Every row gives one point. A path goes straight from each point to the next, and from the last back to the first. The post is the endless flat space through its rows: a point in 2 columns, a line in 3, a plane in 4, and so on, so that a path can go around it. Count how often the path circles the post. Going back the other way cancels.

Post, one row:
[[11  3]]
Path, 14 rows:
[[ 21 -13]
 [ 36  -4]
 [ 20  34]
 [-16  29]
 [-37  -1]
 [  7  26]
 [ 47  40]
 [ 39 -17]
 [  7 -19]
 [-23   8]
 [ -4  51]
 [ 28  60]
 [-23  33]
 [-25 -36]]
Times around: 0

Post:
[[ 18   3  -8 -12  16  -1   7  -5 -31]
 [-12   3  -7  -5  18  17  -9   9  44]
 [  4   8  16  17  18  -1 -26   4  -4]
 [ 15  -4  -4   5   0 -24   9  -4 -11]
 [  9 -13 -21  60 -22  31  12 -20 -10]
 [ -3   6   6 -27   1  -3 -34  19  20]
 [  3 -11 -22  18   2  24  37  31 -16]
 [ -4   4 -23  -3  19  -3 -31  18  26]]
Path, 13 rows:
[[ 18  -6   5  20  20  23 -18  16  -4]
 [  0  -4 -15  -2  33  29   7 -17  -1]
 [ -3   2 -13  -5  11   4 -17   8  -5]
 [-13  23  -6  12  19  -3  -1   8   0]
 [ 12  25  -7 -10   1  -3 -22  33  -4]
 [ 17   4  -4  11  10  12  -1 -18   9]
 [  8 -19 -10   6  18  15   0   5   5]
 [  7  -3  -7  -9  30   1   2  16 -27]
 [ 21 -37  -3   9 -16   2  20  -6  -2]
 [ 27  -5  13   7  -8   9 -16  -1 -10]
 [ 13  19   9  -3  -5  -7 -14  16   6]
 [  3  26 -11   5  13 -23   6  45  14]
 [ 13   5  10  16  -2   9  -6  32  -2]]
Times around: 1

Post, 17 rows:
[[ -5  -2  24 -23  24  19  -5  -9  13 -46  11 -14  -7 -42 -27  -9   5 -60]
 [ -5  -2 -21   0  16 -30  38  10   9 -25   1  53  25  -7   6 -10  -5 -48]
 [ 19 -12   6   8   3   0  -3  22  18   1 -32   3   8  18 -15  10   2  24]
 [ -1 -16  49 -17   2  26   5  28  41  16  -4 -25  11  39  29  -2 -21  33]
 [ -1  -4 -45 -27   2  -2  -3  11   4 -21  10 -16 -10  -3  -8  13   6  -6]
 [-20 -14 -11 -17  60   0 -23  -8  20   9  -4  -8  16 -20   4 -23  25   8]
 [ 17 -13  20   5  -9  15  46 -20  43   1 -12 -18 -29  34 -10 -21 -14  28]
 [ -4  13 -12 -15 -18  16  -7   9  13   6 -15  21  18   0  10 -24  12   3]
 [-31 -35 -25 -12  35   9 -24 -16  -6 -14  18 -37   1 -39   0  11  -5  41]
 [ 15   2  12 -18 -10 -13   4  27  20  17  -2 -14  10   1 -24 -17 -12 -15]
 [ -5  -9   5  -2  -8 -29 -19 -27  -2   9  29  46  27  31  -7  21   2  31]
 [-14  -1 -28  -2  -1 -15  -4  13 -42 -18  -3 -11 -21   0  11  13  16  32]
 [ -6  -7   9  -4   3   4   2  -6  17  28 -16  -3   1 -12   1  23  16  27]
 [ -3 -15   3  -4  -3  25   4   7  10  32  14  -8  33  24 -13   9  15   4]
 [ 42   6  42 -20  11 -24  -9   7  30 -27  27  -4  32 -25 -43   9  16  18]
 [ -7   0  -7  -9 -13   7   9 -20   7 -13 -43 -21   7   2  10  -2  13 -20]
 [-12 -13   8 -37  28  11   5  17   9  16 -21 -11  32 -16 -35  14   4   7]]
Path:
[[-15  -3  24 -13  10  -7  26  -4   1   6 -19  -9   3   6  10  -5 -16   6]
 [ 26   8  -2 -15   4  32 -11  -7   5   1   0   5  30  -2 -27 -28  32 -22]
 [ 18 -17  15 -11  -4  -5  19  18   9  17 -29 -36   1  17 -16  12  14  24]
 [-20   7   7 -47 -14  28 -26  11  44 -27  -1  15  14 -13  28   1  -7 -13]
 [  6   8  -9   2  20  -4  25  -1  23  -7 -23  15 -11  24  -5   0  23  14]
 [-33   1  -5   6  14   4   5  -2   2  33   9   4  23   4 -17   7  16  60]
 [ 14 -21  -5  20 -15  -7 -19   2  24 -38  -5 -13  24   4   1  -8 -18  15]
 [ -1  20  -6  -6   4  -3  19  15  39  11 -11  14  47  34   4   2  -1  -3]
 [  8  26  -2 -20  16  10   4 -23  38  19 -18   2 -13  13  16 -26   4  19]
 [ 13  -7  10 -27  -2  10 -20 -10  30  25 -30  19  -3  16  -1  13   7   4]
 [ 14  -6 -12  -3  -8   4  14  11  33 -23 -38   0 -16 -17   4   6   9 -15]
 [ -6  -1  20   0   8 -11 -27  40  -1  -6   5  22  -7   7 -24 -37  25  40]
 [ 19  -3  17 -11   5 -23 -10  28  34  10   4  -2 -14  -3 -10 -19   3  -7]
 [  7 -30  16 -10   0  -4   3 -48  -9   5 -11 -12  -5 -20 -25  10  18   0]
 [ 11   6   6  -9  15  17 -12  -9   7 -17  19  14  -2  10  11 -17   5   5]
 [ 41 -17 -22 -17   0   3 -15 -20  17 -16  -3  -1  -1   8 -36  -8   1  -7]
 [  5 -12 -12 -25  -1  14  -3   5  18  -5  14  13  12  15 -28  -5  29 -16]
 [ -8  -3   8 -19   7  -3  15  21  22   4   0 -25  35 -11 -23 -15  18  18]
 [  5  12  24 -14  -3   5  27  -2  45   4 -23  -1  14  24  11   6  -3  25]]
Times around: 2

Post:
[[ -2   3  21   9  19   8  27   5   2 -16   0  -8  11   7   9  24 -13 -27]
 [ -1 -22  39  -7  26  10  47  23 -12  -9  -1  -1  13  21 -17   9   4  18]
 [-11  -1   7 -34  33  -2   5   1   5   3  25   0 -19  26 -12  -5   9 -17]
 [  6  -6  -1  14  21   4  -7   1 -33   9 -13 -29 -31 -14   0  15 -11  12]
 [ -5   5  23  -4 -11  -1  12  -9 -40 -17 -17 -25 -33  20  18  -3  -9   7]
 [ 29   9 -28 -16  60 -20  41 -24  28  -5  -7 -15 -10  10  38 -26  10   3]
 [ 13 -17  14   5 -25  43  27  11  -2 -19  19   4  15 -15   6  37  22  21]
 [ -3  -8  21  17  14 -10 -33 -17  -6  20   3   7   5  19   0 -15   8  -9]
 [ 27  -9  -8 -38   0 -20  22  -8   4  29   2 -18  39   0  37  -2 -19  34]
 [ 10 -19  22  -2 -18  12   2 -10  21 -34  31  15  19  -7 -10  10 -16  26]
 [ 14 -11   2 -37  11  19  10   3  52  -9  -8   2  -5   9  21 -14 -10  32]
 [ 11 -11  38  -6   7  29   4 -34 -14   8 -13 -13  11 -21 -26 -10  11   1]
 [ -7   3  32  30   3  31  27   7 -11  -2  23 -24 -15  19 -21   8  -9  -4]
 [-11  16  10  17   0 -17  24  23 -11   8   5 -16 -16 -15 -16   2   7 -10]
 [ 19   3 -35 -16  13   4  36 -21  14  17 -29   6 -27   2  -6  -3 -20  23]
 [ -8   1 -46 -11  14  22  35   8  -6 -18 -12 -17 -20   2   1 -21  -9  -6]
 [ -4   0   4  22 -18  -5  14 -19  -4 -25 -20 -50 -12  22 -20  10  -2  -6]]
Path (31 x 18):
[[  2  16  20   2  20  21   6  16  -6  13  -9  -3   4   5  32  -5  -8   6]
 [-13   1  20  -7  20  35  13 -19   9  16 -13   6 -15  17   0   0 -20  -7]
 [-11  -3 -13   7 -17  22  32 -13  24  -7  -6  11 -23   0   7  12 -17  14]
 [ -8  -5  17 -32   4   4  10  -7  20  -3 -11   0  13  34  17  17 -19  24]
 [ -5 -13  13   3  34  23  22  -5   1  16  -9  10  -7  -3   4 -10 -24  14]
 [ -5 -23 -14   5 -10   2   7  10  10  13 -10  -5 -53   7  17   4  26  17]
 [ 17 -18  26   2  15 -15  10 -28  -5 -20 -23 -12  28  -1  -6 -10 -27  -1]
 [ 14  -2  38  12  38  -5  17  -4 -24  16 -24  -5  -7   2  -3 -30 -21  12]
 [ 13 -21  35 -14   6 -11  -5 -19   0 -25   3 -14  12  -8   6  32 -19  -8]
 [ -6 -10  16   3  40  17  42   8   9   6   3 -22 -12  37   3  12   0   0]
 [-14   2  32  -6   7   7  10 -40  -8  25 -20 -15 -17   5 -23   0   2  20]
 [ 14  14  -5 -13  27  37  19 -14   1   3 -10   5 -12  28  10  14   1   6]
 [ 17  -3  13  17   8  13   2   4  -5  -6   3 -26  -8   3 -21   9  -1   5]
 [ 23   0 -12   3  -1  -3  22  -4   7  17  23   9 -11  18 -16 -13   0   4]
 [ -5 -43   9  -3   1  27   6   4 -17 -14   3  -9 -28  25  -3  -9 -12  17]
 [ 19   1  10 -22   2  11  36  23 -20 -18  17 -26 -24   5   1  -4  -5  14]
 [ 19  19  -5  -5  14   0  34 -31  17   4  11   4   0  30 -20 -18   8  -7]
 [  7   3 -42 -19  18 -17  29  13  -4 -15 -27 -18  -8 -14  10  -3  -1  28]
 [-16   7 -23  -2   5  24  22 -12  24   1   6 -44  13  14   5  14   4 -26]
 [  1  12  15  -4  12  -3   2  -4  26  27  -9 -27   5  13  -5  16   3   7]
 [ 18  -2  -9  -1  34 -10   9  -1 -28 -30 -18   8   1  -5  14  13   4  16]
 [ 11  10  40 -12  24  39   9  20   0  12  12   7 -31  14  11   3   1  -6]
 [ -6 -10  34  -9  17   4   5  10   9   2  32  -2 -19  10 -30 -11   5 -12]
 [ -8 -27   6   6  16  -1  22  28   8 -21 -27  15  -7 -10  10  -5  -6  22]
 [ -2 -16   6  27  12  -1  12  -6  -1  -1  -8 -28  29 -11 -14  -1   7  11]
 [  4  14   6 -22  -6  -2  23  -8  -1 -14  18  -4  -3   3 -19   3  13  27]
 [ 20   6  17 -14  23   0  33  -7 -17   2 -35 -40   3 -11  10 -13 -19  13]
 [ 14  -1  22 -10  12  13  39   7   2   5   6  -2   1 -10  -1 -18 -34   2]
 [  6 -31   6  -8  10   7  48   9 -20   9  13  11  28   8   7   2 -10 -11]
 [ -6  -9   7  11   2  16   9  11  11  17  13 -21  -8  -9 -14  12  -9  24]
 [  4   2 -20  -9  15  19  27 -22 -11   5 -29 -26  13 -11  16  11  -5   4]]
Times around: 2

Post, 17 rows:
[[  0  13  -8 -17   5   8 -23 -28  -7  21  -5 -19  13  16 -12  -1  10  -7]
 [-10  -8  13  -9  23  -2  -2 -20  18 -12   0   2 -18 -28   9  13 -17 -16]
 [ 15 -22 -12 -22   7 -27 -27   0 -17  16   9  -8   8  32 -15 -26   9 -27]
 [ 37   9 -21  30  16   4 -13   9  -1   1  14   4  12 -23 -17 -33 -13 -18]
 [ -7  -7  14  25  12   4 -20  16  18  16 -23  26  -5  18   3 -21  12  10]
 [  2 -10 -10  -4   5   0  10  38  -2  -2  -1  15 -16  -5   1  12 -27 -10]
 [  2 -19  -7  -8   0   2  -2 -27 -11  18  11   6   5  -5 -24   5  -2  24]
 [  7  -8  -2   4  20  -8 -22 -14 -32 -28   6 -23 -37   9  -8 -12   0 -11]
 [ 24  20   2  -8   7 -20   6 -23  -6 -12  10   8  27  13  11 -16  16  16]
 [ -4  -9 -14  29   8  -9   4  26  -4   3  18  12  -4   2  20 -17  -6  19]
 [ 18 -11 -16 -13  11 -16   8   6  37   8 -23  -7   5  24 -16 -22  -1 -31]
 [ 55  -5 -21 -12  16  11  -6 -12  -5   5   7 -12  17   5   1 -30 -11 -28]
 [ 37  35   3 -22  14  10 -31   4  18  10  11 -17 -10  18  -1   0 -13 -27]
 [-10  -5  22   3  -8   5 -13   3  15   6 -13   8 -17  -3  -9  18 -35  -8]
 [  4  -7  -1  14  -5  -7   8  -4  10 -11   5  27  10   9 -12 -32  10 -25]
 [ -3  -1  29 -14  -7   8 -16   2  12  19   1 -12  -4 -23  -8 -11   7 -14]
 [ 25  13   2  23   2  -9   7 -33 -24   6   5  -4   8  15  -8  10  18   8]]
Path:
[[ 10   6   5  46  20  16  -7   2  12  -4  -1  29 -32  24 -22 -13  -7   4]
 [-12  13 -11  11  21   8  -6   1  20  16 -18  -3 -10 -25   6  10 -24 -16]
 [  5 -19 -26  28  -3  -6   2 -10 -27  -1  10   3 -22   2 -38   2  -2 -12]
 [  2  -1 -22  18  29 -16 -15 -30  -1   8   5  23   7   0 -10 -34  -1 -28]
 [ 23  17  30  11  14  -7  -3  13   8  14   8 -46 -20 -26 -21   2   9  -3]
 [ 25  48   5  23   5   3 -32 -31  -4   0  24  16  26 -13  -3  36 -32 -19]
 [ -5 -12  32  -5 -13 -12 -32  -4 -26 -16 -25 -26 -36  29 -18 -20  39  -4]
 [ 21  15  10 -35  -5  -2 -12 -41 -32  15  12 -15  -1   8 -25  19  23 -23]
 [ 24  28  19 -12   7   8  10  30  13   5   1  10   6 -17 -12   1 -45   8]
 [ -1 -25  -4   7  15  -9  10 -38  16   1   2  39  34  20   4 -32  14  -1]
 [ 51  34 -11  19  14   8 -58 -24 -14  -3   2 -11  18   4 -33  -1 -38  -9]
 [ 39 -15  20 -17  -4 -40   6  -4  -8  21  20 -13  -6  14  15   7  13  -4]
 [ 19  14   1  21  14   2 -39 -41  25  -5   9  23  -6  33 -34 -58  19  20]
 [ 38   6  -2 -18   1  -4 -12  18   5  -3   4  -1  15  11 -17 -36 -24 -18]
 [ 30  18 -18 -22  21   4  -4  -9 -17 -15   6   7  49 -19 -16  12 -38 -12]
 [ 34   0 -15  22   7  13  -1  26  14 -10  10  11  15  14  30 -20 -19   0]
 [  6 -14   6  28  -1  -8  -2 -25   4  -7 -15 -12  -6  23 -34 -10 -17  -9]
 [ 46  53   6  -1  39 -15 -24 -15  -7 -14 -15  -8 -17  36 -25 -22  21  10]
 [-27  -6 -15  10 -25  17  13   5 -17  12  -6 -20 -33   9  -7  11  -9  12]
 [  7   0   3  -4 -11 -22 -19 -49 -15   8  31 -11 -15  60  -8  24   8  -6]
 [ 51  20   8 -18  38  21 -42 -21 -13  -5   5  -5   8  19   0  17 -12 -32]
 [  3  13 -27  13  28  16  25  -4   2  -1  13 -26 -18 -10  10   4   1 -11]
 [  4   9   3  -1  15  -9   3 -11 -58   0  10  11 -11  -4   3   3  24   1]
 [ 36 -18 -17 -15   5  -6  -7   3  -6  -1  13 -18 -27   1 -21 -28   6   1]
 [ 13   2 -17   4  14 -21  -9  56  16 -15 -49  -7 -19  -1 -39  23 -12  14]
 [  9 -13  -8  29  38 -38  -8  18  14   2  11 -30   6 -17  -3 -25  -9 -20]]
Times around: 0
